Rows are points. To make a cloud, some directions were put in groups of two or more. Within a group, all points are equally far from the middle, so they leave a hole (a ring in 2 directions, a hollow ball in 3). The other directions are filled evenly. Then the cloud was stretched, turned, moved and blurred a little. Count the holes, and give their numbers of directions, smallest first.
In the rows, zero is written as 128.

Cloud (21 x 3):
[[171 150 108]
 [ 97  99  65]
 [127  92 158]
 [150 130 128]
 [112 125  76]
 [132 160  73]
 [119 111  97]
 [122 125 143]
 [ 91  92  99]
 [163 164 151]
 [108 120 122]
 [ 91 106  73]
 [148 185 138]
 [139 169 116]
 [148 121 120]
 [136 181 135]
 [194 152 117]
 [136  88 129]
 [139 186 110]
 [158 124 118]
 [159 142 156]]
Holes: 0

Cloud:
[[133  91 140 120 153  76]
 [104 123 109 103 103 124]
 [143 112 183 134 140 150]
 [141 110 107 142 169 160]
 [117 126 132 144  60 135]
 [176 140 102 107 192  89]
 [149 156 135 161 123 169]
 [146 106 176 156  80  92]
 [128 151  78 117 130 128]
 [138 145 125 175  96 153]
 [134  79 132  91 142 102]
 [167 163 143 174 137 119]
 [172 122 125 109 202 109]
 [ 92 125 109 128 138 115]
 [133 136 112 155 169 163]
 [173  96 118 145  74 109]
 [191 134 149 109 121 104]
 [134 159  78 111 144 133]
 [148 110 128 154  88 175]
 [125  70 129 115 143 117]
 [155  75 139 106  72 108]
 [156  77 171 131  70 115]
 [130 135 165 103  90 144]
 [139  93 133 138  64 163]
 [140 130 137  99 119  68]
 [137 175  89 125 189 113]
 [141  80 164 120  64 143]
 [166 113 126 141  97 173]
 [135 158 180 161 124 110]
 [131 166  89 120 186 135]
 [163 137  93  85 149 151]
 [134 120 114 185 144 104]
 [140  71 107 101 128 105]
 [154 168 139 107 120 154]
 [120 156 144 102 105 101]
 [172 127 102  96 120 157]
 [163 101 119 145  71 101]
 [152 128 103 117  94 164]
 [158 123 133 146 171 165]
 [119 142 138  90 180 130]
 [148 148 171 131 122 162]
 [189 106 125 155  97 125]
 [175 127 162 154 168 108]
 [121 125 140 181  73 127]
 [139 171 165 157 141 143]
 [110 111 178 151  97 151]]
Holes: 3 (2, 2, 2)

Cloud:
[[161 133 110 141 110  94 161 131]
 [134  82 139 118  70 166 126 156]
 [173  89 103 125 106  80 141 140]
 [157 160 152  91 109 156 110 139]
 [135 102 164  79 162 104 123 141]
 [141  91 130 100  83  72 171 184]
 [130 111 160 101 178 129 164 116]
 [105 161 125 104 124 136 190 164]
 [130 126 116  95 141 150  81 146]
 [129  95 162 120 165 130 170 173]
 [147 112  85 108 118  85 192 180]
 [122  87 172 100 127 133 178 129]
 [159 102  78 107 107 127 131 147]
 [ 81 133 151 168 152 179 145 118]
 [149 135 124 141  51 138 158 167]
 [ 89 110 175 136 110 135 178 129]
 [ 87 131 156 121 124  87 140 123]
 [140 143 147 109  89 123 193 183]
 [112  87 107 154  84 138 157 124]
 [127 115 179  81  99 141 142 165]
 [150  69 134 116 139 115  97 151]
 [103 143 123  98 130 125 142 110]
 [129  76 119 153 138 148 122 107]
 [143 106 100  88 156 120 174 179]
 [159 109 181  91  83 144 105 154]
 [113 121 114 101 120  83 127 188]
 [149  99 111 145  98 157 131 110]
 [144 126 156  99 157 113 191 158]
 [139 174 190 109 118 138 101 149]
 [143 135 148 106  58 154 160 163]
 [128  88 115 101  76 131 103 171]
 [167 146 131 141  97 153 112 140]
 [134 132 163 169 125 124 171 153]
 [132 121 126 114 129 122 206 122]
 [129  88 171 113 123  81 172 132]
 [155 107  89  83 145 123 152 173]
 [100 155 149 115 137 111  99 168]
 [ 74 129 144 130 143 149 133 170]
 [133 164 117 141 131 119 166 136]
 [154 100  78 125 115 147 171 152]
 [115 124 184 140 101  93 132 136]
 [167 103 145 132  61 153 157 140]
 [138 109 166  80 167 139 109 142]
 [118 114 112 109 151  95 137 192]
 [139 155 168 139  84 173 116 166]
 [ 97 137 128 121 153 166 190 137]
 [160  82 140 111 124  96 185 181]
 [131 140 109  87 145  86 131 182]
 [111  89 113 121 150  95 171 178]
 [115 144 153  87 154  99 115 126]
 [171  85 134  83 103  69 156 161]
 [172 145 131 119 138 107 129 141]
 [172 119  87 110  75  90 144 165]
 [ 79 125 189 150 134 166 140 118]
 [ 82 125 156 112 145 124 169 105]
 [149 130 100 121 106 146 171 202]
 [140 122 134  89 176 145 126 135]
 [117  92  98 146 114 146 169 183]
 [100 143 161 105 119 187 129 119]
 [ 88 127 147 102 152 159  97 115]
 [111 108 115 131  96  79 131 146]
 [120 136  92 132 145 138 143 183]
 [128 182 165  94 110 108 116 149]
 [142 121 106  84 123 143 102 138]
 [140 143 169 117 106 196 117 161]
 [143 124 128  95  49 145 128 163]
 [174 124 117 132  80  85 152 186]
 [144 106 177 148 139 106 159 157]
 [ 91 111 177 145 102 174 143 126]
 [172  87 119  81  83 121 140 196]
 [152 122 156  96  90 173 155 160]
 [143 108 112  82 114 161 162 177]
 [161 128 171  99 104 169 109 177]
 [109 128 159 106 112 137  78 116]
 [171 144 150 127 118 129 113 120]
 [124  98 200 120 142 165 136 127]
 [146 128 137 110 176 170 139 151]
 [146  91 122 127 115 185 172 150]
 [139 179 123 106 133 124 157 176]
 [133 119 130  78  67 111 142 143]
 [135  66 151 118 140 103 165 167]
 [156 103 189 109  86  97 134 153]
 [126 155 112 114  81 125 127 129]
 [119  76 138 134 169 114 117 137]
 [125 108 165 113  95  99  89 156]]
Holes: 1 (8)
